Each row is a point. Any point is a mix of the corners, with weights that add up to 1. It lies inside the corners' shape when no weight is negative. Is each point inside? If not, which corners have a negative weight?
In the rows, zero is written as 100.

Corners:
(1): 50, 64
(2): 113, 51
(3): 176, 147
Points:
82, 98 -> outside (2)
168, 138 -> inside
144, 88 -> outside (1)
57, 67 -> inside
164, 135 -> inside
59, 68 -> inside

Corners:
(1): 72, 29, 95, 52, 55, 112, 73, 40, 28
(2): 186, 127, 5, 134, 59, 116, 21, 137, 82
(3): 117, 149, 101, 114, 34, 65, 59, 160, 83
(4): 51, 146, 109, 67, 161, 20, 144, 128, 74
(5): 67, 109, 152, 129, 42, 138, 16, 29, 124
(6): 157, 77, 138, 121, 125, 71, 131, 104, 148
(7): 79, 103, 103, 159, 76, 68, 145, 47, 34
(8): 152, 45, 138, 104, 171, 112, 115, 194, 87
(9): 96, 134, 104, 57, 43, 157, 45, 118, 186
(10): 153, 19, 12, 168, 126, 105, 82, 186, 150
Points:
128, 96, 80, 114, 88, 104, 71, 138, 89 -> outside (6)
134, 54, 94, 142, 142, 103, 94, 149, 115 -> outside (1, 3, 9)
58, 125, 93, 105, 43, 79, 71, 106, 84 -> outside (2, 6, 8)
115, 75, 106, 102, 111, 92, 104, 101, 103 -> outside (3)

Corners:
(1): 84, 155, 102, 56, 91, 101, 127, 98, 25, 82, 39, 105, 118, 106, 92, 22, 71, 64, 33, 98
(2): 91, 87, 97, 67, 74, 111, 105, 170, 120, 149, 139, 43, 98, 65, 132, 119, 44, 72, 10, 97
(3): 97, 80, 72, 58, 77, 83, 108, 115, 170, 103, 129, 43, 35, 105, 68, 118, 105, 110, 49, 116
(4): 55, 71, 141, 93, 69, 109, 129, 43, 153, 134, 59, 116, 36, 121, 71, 110, 112, 103, 111, 51
(5): 67, 73, 116, 81, 66, 32, 90, 68, 139, 99, 80, 120, 76, 117, 69, 93, 83, 78, 108, 39
(6): 88, 33, 98, 70, 49, 96, 97, 130, 131, 103, 99, 5, 103, 88, 140, 126, 116, 96, 26, 143
(7): 86, 114, 62, 55, 111, 95, 122, 31, 134, 168, 105, 135, 96, 77, 165, 78, 66, 110, 57, 11
(8): 98, 127, 87, 112, 84, 79, 92, 117, 101, 81, 48, 129, 140, 51, 58, 82, 113, 137, 65, 59
(9): 130, 140, 99, 136, 109, 76, 106, 85, 42, 62, 52, 118, 132, 67, 44, 56, 83, 76, 113, 89
(10): 75, 98, 74, 96, 92, 66, 106, 101, 75, 166, 62, 88, 30, 58, 77, 65, 115, 125, 85, 58
(11): 16, 113, 89, 114, 131, 75, 93, 40, 76, 142, 101, 101, 80, 104, 71, 94, 118, 54, 54, 53
(12): 71, 72, 121, 46, 118, 68, 97, 62, 99, 134, 145, 92, 81, 106, 94, 80, 129, 133, 97, 22
(13): 118, 60, 80, 103, 106, 77, 77, 172, 108, 155, 111, 73, 83, 127, 88, 99, 88, 117, 39, 142
(14): 86, 143, 73, 80, 120, 71, 113, 117, 58, 85, 32, 81, 135, 82, 63, 110, 33, 122, 80, 104
(15): 118, 111, 60, 69, 123, 103, 103, 105, 9, 34, 25, 132, 109, 66, 62, 95, 99, 93, 77, 55
(16): 102, 80, 74, 126, 118, 85, 148, 189, 115, 78, 111, 21, 75, 124, 134, 112, 89, 110, 30, 101
(17): 110, 151, 60, 97, 64, 97, 84, 145, 64, 78, 56, 70, 168, 104, 105, 101, 93, 79, 90, 61
(18): 90, 149, 69, 111, 61, 85, 107, 98, 12, 66, 86, 107, 112, 91, 105, 100, 56, 118, 58, 111
(19): 18, 85, 96, 63, 99, 82, 106, 81, 156, 123, 108, 114, 79, 73, 126, 44, 122, 109, 139, 57
(20): 83, 88, 157, 60, 95, 49, 120, 63, 161, 112, 80, 140, 63, 76, 93, 130, 149, 113, 126, 78
(21): 87, 111, 118, 103, 82, 101, 55, 162, 157, 75, 122, 20, 55, 85, 151, 121, 61, 120, 35, 119
Points:
73, 86, 119, 76, 97, 73, 91, 88, 118, 117, 83, 109, 59, 90, 65, 78, 107, 91, 82, 68 -> outside (6, 7, 14, 16, 17, 18)
88, 112, 89, 94, 85, 85, 100, 113, 83, 97, 88, 85, 92, 94, 102, 96, 79, 108, 61, 97 -> inside
78, 106, 93, 89, 91, 83, 92, 88, 99, 117, 84, 103, 100, 79, 102, 96, 90, 105, 80, 64 -> outside (1, 3, 16)
71, 103, 95, 77, 103, 87, 107, 86, 98, 109, 90, 100, 100, 96, 115, 86, 87, 91, 78, 68 -> outside (3, 8, 10)
75, 93, 94, 76, 93, 81, 105, 102, 119, 109, 94, 87, 81, 88, 98, 90, 103, 107, 82, 81 -> inside
92, 115, 95, 84, 88, 82, 110, 107, 104, 98, 95, 95, 94, 101, 97, 90, 77, 108, 71, 82 -> outside (6, 10, 11, 15)
